Each row is a point. Each copy is the shape, with its points in the same order, turned, moved and blurred by noise. Is it also mirrored, or only turned?

Shape (6 x 2)
[[-17  42]
 [ 46 -18]
 [-22 -25]
 [ 14 -26]
 [ 39 -25]
 [  8 -24]]
Copy 1 (6 x 2)
[[-35 -16]
 [ 32  37]
 [ 30 -35]
 [ 28   8]
 [ 37  32]
 [ 33  -4]]
Copy 1 is: only turned
Copy 2 (6 x 2)
[[ 47  29]
 [-12 -51]
 [-22  21]
 [-25 -20]
 [-15 -47]
 [-19 -11]]
Copy 2 is: only turned
Copy 3 (6 x 2)
[[ 60  14]
 [ -5 -46]
 [ -9  23]
 [-11 -12]
 [-12 -39]
 [ -8  -8]]
Copy 3 is: only turned
Copy 4 (6 x 2)
[[-24 -55]
 [ 33   9]
 [-34  10]
 [  1  13]
 [ 23  17]
 [ -6  11]]
Copy 4 is: mirrored

Shape (7 x 4)
[[ -5 -30  -4  29]
 [ 21 -19  10  25]
 [  3  53   5  15]
 [  0 -32  -4 -24]
 [  4 -19  29 -20]
 [-13  76  52 -21]
 [-16 -16   7  28]]
Copy 1 (7 x 4)
[[ 28 -16  21   7]
 [ 38  -5   0 -12]
 [ 25  40 -32  36]
 [-17 -16   2 -16]
 [ -8  16   0 -28]
 [ -8  92 -37  25]
 [ 25   4  23  11]]
Copy 1 is: only turned
Copy 2 (7 x 4)
[[-26  19  -6 -20]
 [-12  36  18 -11]
 [-20 -11  57  32]
 [ 19  -2 -23   0]
 [ 29   2  14 -17]
 [ 24 -46  85  21]
 [-26   3  18 -31]]
Copy 2 is: mirrored

Shape (11 x 8)
[[-39 -40   4 -34 -27  12  15 -20]
 [-34 -21 -16  -2 -30   4  21  39]
 [ 17   4  36 -22 -25  20  -4  -3]
 [ 17 -43  -4 -18 -11  18  -1 -10]
 [ 17 -48  34 -21  -9 -12 -28 -27]
 [  2 -48 -27  -4  25 -32   6 -25]
 [ -3   5  17 -29  67   5 -13 -18]
 [ 18 -15  -9 -25  -9  -4  38  19]
 [-33 -27   0   7   4  20  11 -24]
 [ 12 -30 -13 -28 -32   5 -23  -5]
 [ -1  95 -15   3 -13 -36 -16 -20]]
Copy 1 (11 x 8)
[[  2  27   7  53 -30  18  39  33]
 [ 21 -20 -20  15 -35 -19  45  25]
 [ -3   7 -12  48  21  -8  15 -12]
 [-11  16  -5  17  -5  26  45   0]
 [-15   1  36  28  28  36  37   6]
 [ -4  22  46 -23 -25  37  36   1]
 [-11  49  17 -20  22  15 -31  14]
 [-12  19  -9  -3 -15 -35  46  -4]
 [ 23  33  -1  20 -21  24  17   6]
 [-27 -14  -6  22  -8  30  34   5]
 [ -3 -34   7  11 -32 -24 -70 -51]]
Copy 1 is: mirrored
Copy 2 (11 x 8)
[[  2  50 -21   3  -9   2  49 -18]
 [  5  22  17   3  -1  11  49  38]
 [ 18  -5  16 -16 -16 -43  15 -16]
 [-29   7 -14  -2 -16 -28  26  -9]
 [-28   6   0 -24  -2 -26  13 -62]
 [-33 -13 -33  21   7  34  15 -23]
 [ 18 -30 -58 -53  -4   9   3 -21]
 [  1 -24  -4  16 -24  -1  46   9]
 [ -1  38 -34  -6 -11   7   4  -2]
 [-21  10  -5   1  22 -37  38 -13]
 [ 87 -40  -1  20  66  -9 -17  -5]]
Copy 2 is: only turned
